Rows are points. The ring and each string are closed loops that go straight from each point to the next, and from the last back to the first. Before rounding, they use only three directions, however many columns there are. How many times does the string pass through the ring? Passing back the other way cancels.

Ring:
array([[  4,  31, -27],
       [ -9,  38,  -2],
       [-21,  23,  30],
       [-38, -14,  34],
       [-39, -37,  11],
       [-19, -42, -14],
       [ 11, -24, -31],
       [ 18,   1, -37]])
String:
array([[-66, -33,  11],
       [-41, -25,  -1],
       [-23, -11,  -6],
       [  3, -27,   9],
       [  0, -51, -10],
       [  1, -52, -36],
       [  1, -36, -50],
       [  4, -20, -53],
       [ -5,  -4, -46],
       [ -4,   1, -21],
       [ 19,   5,  -6],
       [ 31,  32, -27],
       [ 17,  46, -26],
       [ 15,  41,  -4],
       [-14,  57,  -6],
       [-38,  62,   2],
       [-36,  30,   7],
       [-18,   5,   6],
       [ -4,   4,  34],
       [-19,  -2,  54],
       [-23, -15,  54],
       [-63, -34,  49]])
Times through: 3

Ring:
array([[-40, -10,  43, -47,  53,   9],
       [-58, -29,  24, -48,  62,  -6],
       [-51, -34, -13, -21,  43, -19],
       [-14, -18, -52,  22,   5, -20],
       [ 23,  11, -58,  54, -31,  -7],
       [ 22,  24, -31,  47, -31,   6],
       [  6,  24,   5,  21, -11,  15],
       [-21,   7,  39, -25,  30,  16]])
String:
array([[ -8, -19, -75,  40,  -8, -27],
       [-25, -15, -62,  43, -11, -25],
       [-16,  -6, -44,  33,  -7, -15],
       [  3,  -1, -28,  16,   2,  -4],
       [ -4,   1, -27,  21,  -2,  -5],
       [ -3,   6, -34,  36, -14,  -5],
       [ 22,   6, -27,  16,  -1,   2],
       [ 57,  23, -45,  41, -28,   7],
       [ 39,  36, -35,  60, -45,  11],
       [ 10,  37, -14,  56, -41,  13],
       [-15,  27,   2,  38, -23,  11],
       [-16,   2,  -5,   8,   8,   1],
       [ 19,   8, -15,   8,   3,   6],
       [ 35,  27,  -9,  23, -16,  17],
       [ 17,  36,   2,  36, -27,  19],
       [ -4,  33,   4,  41, -28,  15],
       [-20,  27,   0,  43, -27,   9],
       [ 20,  36, -23,  58, -42,  12],
       [ 52,  32, -43,  55, -41,  10],
       [ 42,  38, -62,  88, -66,   3],
       [  8,  18, -52,  66, -42,  -6],
       [-19,   4, -37,  45, -19, -10],
       [ -3,  -1, -24,  15,   3,  -4],
       [ 22,   1, -50,  29,  -9,  -7],
       [-16,  -6, -25,  15,   5,  -8],
       [-30, -13, -36,  23,   3, -17],
       [-37, -24, -61,  35,  -1, -30],
       [-40, -20, -40,  21,   8, -22],
       [-24, -10, -21,   8,  12, -10],
       [  4, -10, -41,  13,   8, -11],
       [ 14, -18, -75,  30,  -2, -23]])
Times through: 3
